Rows are points. A path goes straight from each point to the next, and from the last back to the first. The post is the endless flat space through its rows: a point in 2 columns, a line in 3, a plane in 4, and so on, so that a path can go around it. How many times does the path go around the post? Going back the other way cancels.

Post:
[[ 11   0 -49]
 [ 22   6  37]]
Path:
[[ 37  -2 -34]
 [ 53  23   2]
 [ 75  -4 -18]
 [ 32  32 -18]
 [  8  22 -35]
 [-12   7 -11]
 [ -2 -36  50]
 [ 25 -26 -28]]
Times around: 1

Post:
[[ -5  -6  -1  18  46  -5]
 [-18 -28 -21  41 -43   5]
 [-18 -43  27  76 -53  21]
 [ 27  18  68  14  12 -39]
 [-15  26 -18 -29  44  67]]
Path, 26 rows:
[[ 15   2 -20  54  30  17]
 [ 55 -19 -22  19 -17 -19]
 [ 25   0 -16  16 -10  33]
 [ -4  24  19  51 -21   2]
 [-25  -2 -19  39  21 -25]
 [  2  69  15 -29   7   6]
 [ -8  23 -13  51  -4 -66]
 [-31 -12  26  48 -14 -32]
 [-48  -2  30 -26 -24  42]
 [  7 -27 -10 -44 -29 -56]
 [ -1 -37  -3  30 -77  13]
 [-41 -66  13   9 -14  17]
 [-64 -41  16  33  27  44]
 [ -5 -32  15  -7 -21 -23]
 [ 33 -33  23   2   7  28]
 [ 13 -10  -4  42  21  44]
 [ 18  36  18  53  31 -16]
 [-18  -1   7  41  36 -14]
 [-42  19  51 -19 -22  11]
 [ -6 -27   2   6  42 -43]
 [ 20 -34 -28   4  -6  10]
 [ 19  -5 -11  20  34  26]
 [  6  21 -41  -5  12  49]
 [ 10 -10 -25  49  -2   1]
 [-16  16   8  48 -21  44]
 [-38  32 -31  35  -2  -6]]
Times around: 2

Post:
[[ -2 -21  37  -6  -7 -45  -5  21 -52  11   1]
 [-48  -8  44 -15  34  11 -10  13 -39 -12 -36]
 [-20 -54  48 -61  51 -82 -12  21   1  25 -31]
 [-13  36 -36   7 -47  16  15  18  11 -30   8]
 [  3   5  33  28  36 -41  -4 -50 -21  50  -1]
 [-27  40 -36  26 -29 -23 -29 -36 -53  16  15]
 [  5   9  51 -65 -21  20  23  -2   1   2 -36]
 [ 33   9 -28 -15   5  -9 -32 -26 -31 -31  13]
 [ 32  35  49 -42 -31 -26 -14 -21  37 -40 -36]
 [-21  -8 -21   7 -13 -12 -34  72 -33  35  -5]]
Path, 14 rows:
[[ 21  49 -36 -36  16   7  11 -18  11  57 -19]
 [ 10  32  39 -20  10 -42  42 -20  -1 -12  18]
 [ -9   1  50   5 -26 -57 -66  17 -41  15   4]
 [ 36 -50   1   5  -6 -60   5 -36  -3  10  23]
 [-13 -25   8 -32  -2  -5  27  59  17 -49 -43]
 [ -8  11  27 -30  -6 -74  59 -57 -47  13 -15]
 [ -3  26 -17  12  -8 -31   7  18 -57  51  26]
 [-13  30  29 -22  15   5 -36 -44   6 -49   5]
 [-67   1 -38   0 -60   8  29   5 -44  54  21]
 [ -4  -2   1 -12 -30  -8  -2 -24 -52  53  -7]
 [ 31   0 -12 -21  36  -7  -1 -39 -30   6  -9]
 [  4  -1  15  21  -8 -12 -52   0  -2  29 -52]
 [-17  27  -9  17   0   4 -28 -24   4  20 -19]
 [-25  32 -29  12 -10 -34  -6 -31  10  32 -18]]
Times around: 2

Post (13 x 14):
[[  38  -22  -27    4    7  -10   10  -30   11   46  -37  -11  -40 -109]
 [ -15   -6   29   25  -20   26  -16   12   40  -12  -21   18   -1  -37]
 [   9   10  -40  -62   22   -7   12  -23  -25  -26  -39   -5   30   34]
 [  15   -8    4   14   -3  -24  -69   35    8  -24    3    6   47  -17]
 [   0    6  -52   45   -3    1   17  -31   46    2  -42    2   20  -42]
 [  -4   -1    5   -1  -18  -67   -8    7   12  -31   10   51   17   18]
 [  47  -39   34   24   64   40   18  -11   54   52   65   47  -17  -78]
 [  12  -26  -50   11    7  -11  -20   63  -11   37  -19   24  -62    7]
 [  70   16   44   27   51  -23  -48    8  -28   50  -16   61  -36    4]
 [  31   19    6  -10    8   39  -13  -73   19  -48   60   54    2  -10]
 [ -23  -29  -40   -4   23  -11  -19   -9   69  -83  -12   -1   -9  -16]
 [   3  -18   24   17   30   -5  -15  -23  -44  -66   11  -35   42   13]
 [  29   23   -5    1   40    0   -8   26  -95  -44  -28   44   50    7]]
Path:
[[  -9   -6   20   24   50  -16   15  -20   -3  -30    1   70    1   -6]
 [ -40    2  -25   -3  -21   -5    6   -7   -7   15  -27   22  -23  -44]
 [  28   42  -24    8  -18   17  -46  -38    4   12   37   36    3  -48]
 [  21    4  -19   24   15   32  -47   -5   77  -14   11    0  -35  -28]
 [  43   22    5  -12   -4   17    1  -13   18   -9    1   16   -4  -34]
 [  -1    3   -8   13   35   -1   -9  -27   82    3   25   30  -49   -6]
 [ -29  -23  -24   33   12   13  -37   56  -34   13  -17   -1   17  -38]
 [ -23  -18   17   18   41   39  -15  -27  -25  -22   40   59   15   -8]
 [  52   22   -5  -18   57    9 -103   -5    1   -5   -2   -6   27  -31]
 [  24   31   -6   17   29    3  -39    3   58   -5    9   17  -16  -32]
 [  52    8    4    5   -9    8  -15   20   31   40    9   -5  -12  -34]
 [  11   37   58   31   47  -23   -1   27  -54   -2    0   54   -3   -8]
 [ -14   32   18   43  -39  -14   -9    5   34  -17   15   44   20  -49]
 [  19  -20   16   14   66  -23   33  -15   35  -28   10   -4  -16   11]
 [  15  -12   21   -9  -16   -3  -10   17  -20  -35  -19   34  -41  -44]
 [  14  -18   33    3   25   28    5   74    8  -29   13  -13   17   41]
 [  17   21    8  -38   46    5  -18    2  -22  -52  -17   20  -11  -17]
 [  -2   19   21   28   10  -30  -48    5  -22   16    2   30   16   10]
 [  13    3   30   -9   27   42  -53  -13  -40   -1   14   26   18  -30]
 [   9  -15   20   20   63  -33  -11   -6  -12  -42   65   27  -24  -30]
 [  43    7  -41  -30   27  -45  -23   27   48  -30  -10   -1  -22  -27]
 [  39  -18  -36   30   -2  -24    1    1   -4  -38  -19  -23    2    5]
 [  23    3  -29   30   62   21   48   16   49    8    2   10   -3  -32]
 [ -16  -21   -2  -25   28   -4   -9   22   -3  -37   -7  -11  -24   -9]]
Times around: 0
